Each row of a before or after table is a point. One or more steps were done to the points. Then noise was added and the rows were shuffled. The steps act on columns, c1 being the first. Name the steps. A step turns or swaps two columns, mirrors them in a line or flattens them onto one, adds a multiple of one to another, or multiplies or shifts one. Angles are multiples of 10 degrees, from the lower column toward the higher: turns from -170 to 170, lines from 10 to 170 but not 90. Use the fewest steps. Two steps may share a column if one is a turn and the other turns, adds or multiplies; they go together, in the order done. Otherwise the lowest column goes first.
In the rows, zero is written as 128.

Before, 9 rows:
[[170 108]
 [152 142]
 [ 98 120]
 [ 90  80]
 [124  67]
 [133 141]
 [156 141]
 [129 125]
 [ 76  92]]
After:
[[ 66 124]
 [125 128]
 [121  99]
 [139 158]
 [ 81  91]
 [140 131]
 [ 93  76]
 [143 153]
 [108 169]]
Steps: swap c1 and c2

Before:
[[152 125 178]
 [146 117 177]
 [103 200 118]
 [128 117 104]
 [138 118  54]
 [131 130 171]
 [143 155 180]
 [148 160 158]
 [118 116 137]
 [116 125 176]
 [125 122 139]
 [118 168  61]
 [114 115 157]]
After (13 x 3):
[[117 132 114]
 [117 101  88]
 [136 179 179]
 [148  82 123]
 [129 153 139]
 [104  80 182]
 [116 136 204]
 [122 126 114]
 [114 119  98]
 [146  76 105]
 [129  99  94]
 [151  97  87]
 [146 105  84]]
Steps: turn c2 and c3 by 140 degrees

Before, 11 rows:
[[163  72  76 187 160 145]
 [103 171 184 116 119  89]
 [110 162 122 136 114 128]
 [ 99  82  90  94 111  85]
 [165 147 119 108 135  96]
 [125 139 181 112  52  95]
 [168 118 153 110 110 167]
 [177 109  86 139  68 117]
 [ 91  81  80 179 114 173]
 [164  73 181  85 139 145]
 [110 150 100 121 142  83]]
After (11 x 6):
[[147 120  71 138  70 123]
 [151 104  70 186 160 138]
 [116 101 163  92 139 136]
 [123 140 124 132 112 129]
 [122 124 132 109 108 145]
 [139 132 108 111 141 114]
 [139 109  98 182 115 143]
 [141 107 101  93 114 112]
 [141 136 112 123 144 112]
 [108 145 188 115 119 113]
 [104 134 181 111  48 117]]
Steps: flatten c1 and c3 onto the line at 110 degrees; multiply c2 by 0.4; multiply c6 by 0.4

Before:
[[ 11 168 120 163 141 107 111 113]
 [199 101 135 149  91 141 112  93]
 [154  90 124 151 140 153 128 132]
 [177 123 165  68 104 116 160 129]
 [169 143 169 139 141 164 137 125]
 [188 115 126 116 138 117  96 106]
 [140 118 148 151 133  77 130 107]
 [180 139 105 156 129 145 142 125]]
After:
[[142  90 123 152 116 145 125 100]
 [ 97 114 126 117 112 179 158 102]
 [148 169 120 163 112  64 142 227]
 [149 143 167 139 117 163 116  90]
 [101 123 164  69 157 155 101  95]
 [116 101 136 149 162 200 151  96]
 [126 139 105 156 129 166 113  89]
 [ 74 118 148 151 124 139 125 146]]
Steps: turn c1 and c6 by -110 degrees; turn c6 and c8 by 130 degrees; turn c5 and c7 by -170 degrees

Before:
[[107 129 110 104 117 138 136 143 120]
 [119 122 125 112 156 134  97 146 123]
 [128 123 100  71 131 131 127 141 124]
 [147 150 168  63 154 117 153 102 104]
 [143 121 156 140 105 105 130 140 115]
 [149 130 145 142 110 113 142 165 122]
 [131 155 129 107 119 119  90 152 128]
 [128 129 139  99 115 130  93 154 151]
 [134 114 107 123 133 136 119 128 123]
 [144 141 138 133 123 126 153 134 126]
 [113 131 107 119 152 110 113 138 140]]
After (11 x 9):
[[144 141 158 123 133 126 151 128 139]
 [107 129  74 117 104 138 139 128 125]
 [150 130 179 110 142 113 143 128 130]
 [143 121 212 105 140 105 137 128 117]
 [134 114  65 134 123 136 123 129 119]
 [147 151 248 154  63 117 161 128 119]
 [113 131  65 152 119 111 108 128 131]
 [130 155 132 120 107 119  95 128 109]
 [119 122 119 156 112 134 104 128 108]
 [128 129 161 114 100 130  86 128 131]
 [128 122  44 131  71 131 129 128 125]]
Steps: multiply c3 by 3; swap c4 and c5; turn c7 and c9 by 30 degrees; multiply c8 by 0
